Each point is reached from the start by the listed moves, each made once or not at all, plus a little noise. Say if it took an odd or an even number of moves. Then give how often each move was made.

Moves:
(1): [ 54  -3 -43]
(2): [ 27  71 -25]
Start: [-22  -8  -4]
Points:
[-23  -9  -2] -> even (0, 0)
[  3  65 -29] -> odd (0, 1)

Moves:
(1): [ 16 -20  30]
(2): [29 47 41]
(3): [-32   2  17]
Start: [ 3 -4  7]
Points:
[ 0 45 65] -> even (0, 1, 1)
[ 4 -5  6] -> even (0, 0, 0)
[16 24 95] -> odd (1, 1, 1)
[ 19 -24  36] -> odd (1, 0, 0)

Moves:
(1): [ 42  22  16 -30  -7  35]
(2): [-34  60 -22   1  15   2]
(3): [-24  -3  27 -14 -15   2]
(4): [ 30  -2  33  19  13 -38]
(5): [-25 -13  24 -31  47  25]
(6): [ 6 10 16 26  4 44]
Start: [-16  -5  -3   2   1 -16]
Points:
[ 54  14  44 -12  11 -19] -> even (1, 0, 0, 1, 0, 0)
[-36  -7  31  -2  48  54] -> even (0, 0, 0, 0, 1, 1)
[-95  48  42 -19  53  58] -> even (0, 1, 1, 0, 1, 1)
[ -7  -2  50   6  -2 -50] -> even (0, 0, 1, 1, 0, 0)

Moves:
(1): [-15  -7 -14  35   7   0  21  24  31  -5  40]
(2): [  0  -2   4  10 -15 -19  -2 -14 -16  -4   0]
(3): [  2  33  13   1  -3  26   9 -17  16   1   8]
(4): [-22   9 -28 -12 -21  -6 -21  14 -17   6 -13]
(5): [ -2  13  -4   2  20  11   3   6 -33  11 -31]
(6): [  9 -11 -32  -7 -10  17  28   0 -28   0 -19]
(7): [ -6  -4  -1  14   3 -30  17 -13  20 -21 -20]
(8): [-33 -29  14  13 -39  34 -27  31  -2  24   9]
(9): [  5  18  16 -10 -12   4   1   6   1 -22   2]
Start: [-14 -21  11  -9   5   2   7  -4 -14   4   3]
Points:
[-30  23 -33 -13 -28  30  23 -14 -95  21 -52] -> odd (0, 1, 1, 1, 1, 1, 0, 0, 0)
[-48  -4 -49  22 -18  10  60   3   7 -13   1] -> odd (1, 0, 1, 1, 0, 1, 1, 0, 0)
[-10  29  42  -7 -24  11  15 -32 -11 -18  12] -> odd (0, 1, 1, 0, 0, 0, 0, 0, 1)
[ -4 -33 -17 -17  -6  20  34  -4 -41   5 -17] -> odd (0, 0, 0, 0, 0, 1, 0, 0, 0)
[-42   3 -49  13 -28   9  32  32 -76 -11 -18] -> even (1, 1, 0, 1, 1, 1, 0, 0, 1)

Moves:
(1): [ 23 -19   2 -15  -2 -20   4 -30  14  -4  -2  -4 -15]
(2): [ 21  -7   9  -4  21 -34 -24   9  -7   8 -10 -14 -14]
(3): [-16 -19  27  -8  13 -11  14   8  15   7  -9  -3  -8]
(4): [  4  21  10  37 -10  17  21   2 -17  -6  33  11  12]
(5): [ -8 -22 -20  30   6  -1  15  -2 -28  -5  12  14  14]
(6): [  4   6   9 -11   6   8  22   3 -13   1  -7   6   0]
(7): [ 16  -3   4   6 -22 -16   1   5   9  15 -33  16  17]
(8): [ 18 -17  26 -19  -4  -4  -5  11 -21  28   6   5  -7]
(9): [ 14  -2   3  16  11  24 -22 -26  -1  -3 -16   8  24]
(10): [  1   7  -1  -2   5  -8   1  -9   4  30 -20   2 -33]
(11): [11 19  7 -5 25 -4 -7 -8 20 13 18 11 10]
Start: [  6 -12  31  13  -9 -17  13 -29  20  -6   6  18 -15]
Points:
[ 17 -51  39  13  37 -55  39 -59  40   6  26  35 -16] -> even (1, 0, 1, 0, 1, 0, 0, 0, 0, 0, 1)
[ 95  -5  91  23  -3  -9  25 -74   9  36   3  72  24] -> odd (1, 0, 0, 1, 0, 1, 1, 1, 1, 0, 1)
[ 49 -63  90 -13  15 -34   9 -75  29  51 -32  26 -56] -> odd (1, 0, 1, 0, 0, 0, 0, 1, 1, 1, 0)
[ 83   4  69  32  41 -23   9 -80  16   5  20  34   2] -> even (1, 1, 0, 1, 0, 1, 0, 0, 1, 0, 1)
[ 11   8  45  46 -18  -1  32 -27   6 -12  35  32  -1] -> odd (0, 0, 0, 1, 0, 0, 0, 0, 0, 0, 0)
